Rows are points. Each copy is the shape, with its points in the same order, stretched, turned, moved and blurred by noise. Say if it was mirrored as well.

Shape (6 x 3)
[[ 13 -23  51]
 [ 19 -13  -7]
 [  2 -11   5]
 [-23  34 -14]
 [ -7 -30  58]
 [ 19  26 -12]]
Copy 1 (6 x 3)
[[ 33 -13  30]
 [ 17 -13 -16]
 [  6 -10  -1]
 [-18  36 -16]
 [ 18 -13  48]
 [ 17  24 -30]]
Copy 1 is: only turned
Copy 2 (6 x 3)
[[  5 -34  55]
 [ 37  -6  10]
 [ 13 -15  11]
 [-16  35 -12]
 [-17 -50  47]
 [ 28  29   3]]
Copy 2 is: only turned
Copy 3 (6 x 3)
[[  6 -34  29]
 [  5  -4 -23]
 [-10  -6  -8]
 [-45  37  -7]
 [ -4 -45  35]
 [ -7  37  -9]]
Copy 3 is: only turned
Copy 4 (6 x 3)
[[  7 -11  54]
 [ 20  -7  -7]
 [  3  -3   3]
 [-14  42 -24]
 [-14 -13  60]
 [ 26  30 -17]]
Copy 4 is: only turned

Shape (10 x 6)
[[  3  28  14  18   6 -33]
 [  7 -24 -14 -14  11  -3]
 [  3 -45 -21 -17   5  23]
 [-15  10  52   3 -21 -13]
 [-20 -17   3 -14  -7 -16]
 [ -1 -22 -13 -14  43  14]
 [-32 -29 -47  24   7   0]
 [-12  24  10  -9  -9 -36]
 [ 23 -51 -18  -3  34  -4]
 [ 39   9  22   5 -20  46]]
Copy 1 (10 x 6)
[[  0  21   1  15 -13 -29]
 [ 12 -19 -13 -15  -7  15]
 [ 12 -34 -22 -16 -14  45]
 [ -7   6  38  12 -48  -6]
 [-10 -16   4 -19 -27   2]
 [  1  -8 -14 -10  18  40]
 [-31 -29 -57   0 -16  14]
 [-11  17   5 -16 -29 -28]
 [ 21 -41 -14  -4  24  19]
 [ 48  14  -1  28 -42  38]]
Copy 1 is: only turned
Copy 2 (10 x 6)
[[ -6  14   3  24  12 -36]
 [ -5 -21 -21 -16  -8   1]
 [ -7 -44 -20 -29  -1  30]
 [-26   4  50   8   2 -11]
 [-30 -17   0 -16   8 -10]
 [-16 -10 -41  -2  -3  29]
 [-14 -40 -31 -10  60  10]
 [-19  12  17  -6   9 -42]
 [ -7 -47 -43   4 -15  11]
 [ 35   0  29  -6 -20  39]]
Copy 2 is: mirrored
Copy 3 (10 x 6)
[[ -8  42  17  29   4 -14]
 [  5   4 -24   4  15   9]
 [ 10 -23 -40 -10   7   7]
 [ -7   8  38  14 -33  -9]
 [-17  -2  -1   8  -7  21]
 [ -4  -4 -24 -19  37  -7]
 [-41  -5 -53  23  11   1]
 [-16  41  11  16  -8   9]
 [ 24 -19 -26  12  44  12]
 [ 47   8 -12 -10 -34 -42]]
Copy 3 is: mirrored
Copy 4 (10 x 6)
[[-34  25   5 -27  -1   9]
 [ 10 -31  -6 -31  25   6]
 [ 30 -57  -9 -12  29   6]
 [-27  -3  42  -3 -18  -9]
 [-17 -35   3 -23   8 -11]
 [  4 -38  -1 -18  56  23]
 [-14 -46 -49  -1  13  19]
 [-35  10   5 -28   0 -20]
 [ 20 -47  -7 -49  33  36]
 [ 46  10  27  17   1   9]]
Copy 4 is: mirrored
